Each wall is flat, endless, passes through zero and stands at right angles to its row. A trip goes straight from one point to another. Which walls does it cross, in order?

Walls:
(1): [-0.16 -0.86  0.63]
(2): [-0.51  0.50 -0.58]
(3): [ 0.39 -0.30 -0.89]
(4): [ 0.39 -0.34 -0.13]
(5): [0.25 0.16 0.15]
(6): [ 0.12 -0.23  0.23]
Trips:
[-0.59 -0.11  0.29] to [ 0.67 -0.73  0.08] => 2, 4, 3, 5
[0.71 0.22 0.30] to [-0.04 -0.46 -0.33] => 3, 1, 5
[-0.11  0.30 -0.87] to [ 0.64 -0.03  0.16] => 4, 5, 2, 6, 1
[ 0.58 -0.07  0.00] to [ 0.02 -0.13  0.28] => 1, 3
[0.13 0.29 0.35] to [-0.18 -0.15  0.22] => 1, 5
[-0.01 -0.11 -0.42] to [-0.02 -0.05 -0.27] => none
[-0.20  0.50 -0.58] to [-0.17  0.40 -0.08] => 3, 5
[ 0.23 -0.20  0.24] to [-0.31 -0.22 -0.53] => 3, 5, 2, 6, 1
[0.31 0.11 0.47] to [ 0.48  0.19 -0.16] => 1, 3, 6

Walls:
(1): [-0.07  0.21  0.48  0.47 -0.03 -0.14  0.26 -0.03  0.10]
(2): [-0.15 -0.18  0.27  0.02  0.44 -0.11 -0.26  0.27 -0.59]
(3): [ 0.01 -0.23  0.35  0.46  0.45  0.06  0.67  0.57 -0.20]
(4): [-0.36  0.55  0.36 -0.39 -0.05 -0.29 -0.17  0.13  0.11]
(5): [-0.50  0.05 -0.23  0.77 -0.18  0.15  0.24  0.10  0.17]
(6): [-0.07  0.03  0.37 -0.02  0.15 -0.20 -0.39  1.14  0.04]
(7): [ 0.08 -0.29  0.12  0.06 -0.26  0.40 -0.16 -0.13  0.56]
(8): [-0.75  0.30  0.69 -0.38 -0.23 -0.03  0.11  0.40  0.29]
Trips:
[-0.42  0.13 -0.18 -0.18 -0.01  0.40 -0.49  0.12  0.52] to [-0.34  0.06 -0.13 -0.33 -0.70  0.53  0.12  0.01 -0.14] => 6
[ 0.51 -0.50  0.02  0.62 -0.38  0.47  0.61  0.16  0.74] to [-0.09  1.01 -0.21  0.17  0.18 -0.08  0.75 -0.13 -0.46] => 7, 4, 8
[-0.04 -0.04  0.55 -0.37 -0.05  0.09  0.30 -0.55 -0.79] to [-0.16 -0.08  0.18 -0.46  0.72  0.17 -0.51  0.18 -0.08] => 1, 6, 3

Walls:
(1): [ 0.37  0.41 -0.37  0.03  0.49 -0.13 -0.19 -0.49 -0.02  0.07  0.12 -0.30
  0.26  0.41 -0.52 -0.54  0.23  0.43 -0.52 -0.20]
(2): [-0.37 -0.64  0.71  0.18  0.37 -0.22  0.39  0.33  0.62 -0.07  0.49 -0.40
 -0.27  0.26  0.03 -0.03 -0.76 -0.14 -0.06 -0.06]
(3): [ 0.25 -0.20 -0.55 -0.24 -0.29 -0.79 -0.27  0.09  0.54  0.07 -0.15  0.08
 -0.29  0.10 -0.01 -0.17 -0.37 -0.34  0.62  0.25]
(4): [ 0.38  0.05 -0.43 -0.28 -0.86  0.17  0.02  0.34 -0.24  0.61  0.07 -0.19
 -0.51  0.61 -0.41 -0.08 -0.15 -0.20  0.07  0.00]
(5): [-0.29 -0.92  0.43 -0.42  0.32 -0.04  0.29  0.07  0.27 -0.20  0.39 -0.88
 -0.04  0.18  0.03  0.03 -0.10 -0.03  0.11 -0.07]
(6): [-0.29  0.26  0.03 -0.53  0.11  0.50  0.14 -0.44  0.00  0.05 -0.04  0.02
 -0.24 -0.34  0.62 -0.10  0.08  0.37 -0.05  0.69]
(7): [-0.09  0.31 -0.20 -0.06  0.49  0.38  0.10  0.42  0.29 -0.35  0.26  0.22
 -0.11 -0.11 -0.40 -0.41  0.47 -0.09  0.57  0.17]
(8): [-0.36 -0.26 -0.17 -0.08  0.96  0.15  0.09  0.38  0.72 -0.54 -0.26  0.33
 -0.48 -0.14 -0.36 -0.10  0.14 -0.68 -0.08 -0.18]
Trips:
[-0.53  0.26 -0.37  0.37  0.10 -0.66 -0.04 -0.41 -0.52 -0.12 -0.26  0.28
  0.12  0.00  0.35 -0.35  1.05 -0.07  0.68  0.17] to [ 0.06 -0.05 -0.05  0.29  0.34 -0.26 -0.03  0.22  0.39  0.42  0.12  0.28
 -0.09  0.19 -0.77 -0.39 -1.01  0.37 -0.10 -0.02] => 6, 8, 2, 4
[ 0.07  0.05  0.68 -0.39  0.19 -0.52 -0.07 -0.56  0.21  0.09  0.06  0.35
  0.26  0.13  0.38  0.14 -0.30  0.29  0.13 -0.27] to [-0.16  0.24 -0.03  0.43 -0.93  0.04  0.55  0.82 -0.31  0.56  0.02 -0.06
 -0.13 -0.01 -0.24 -0.14 -0.15  0.45  0.91  1.14] => 1, 5, 4, 7, 2
[-0.12  0.00  0.42  0.04  0.13 -0.05 -1.11 -0.13  0.57  0.21  0.78  0.78
  0.60 -0.22  0.78  0.84 -0.26 -0.44  0.15 -0.11] to [-0.33 -0.18  0.50 -0.16 -0.49 -0.44  0.02 -0.19 -0.39  0.02  0.43 -0.32
  0.06  0.11 -0.29 -0.06 -0.22  0.70 -0.66  0.06] => 3, 5, 6, 1, 4
[ 0.47 -0.34  0.37 -0.11  0.45  0.40 -0.08  0.18 -0.02 -0.05 -0.07 -0.23
 -0.22 -0.30 -0.49  0.58  0.12 -1.01 -0.01 -0.04] to [-0.09  0.06  0.36 -0.32  0.61 -0.20  0.24 -0.79 -0.10  0.31  0.27 -0.32
 -0.59  0.47 -0.45 -0.04 -0.09 -0.58  0.69 -0.87] => 3, 1
[-0.23  0.16  0.52 -0.01 -0.25  0.07  0.24  0.75 -0.38  0.07 -0.14 -0.14
  0.42 -0.19 -0.12  0.61  0.01 -0.30  0.27 -0.32] to [ 0.20 -0.80 -0.75  0.44 -0.61  0.09  0.33 -0.20  0.31  0.43 -0.13  0.26
  0.30 -0.23 -0.07  0.07  0.12 -0.03  0.33 -0.12] => 2, 5, 3
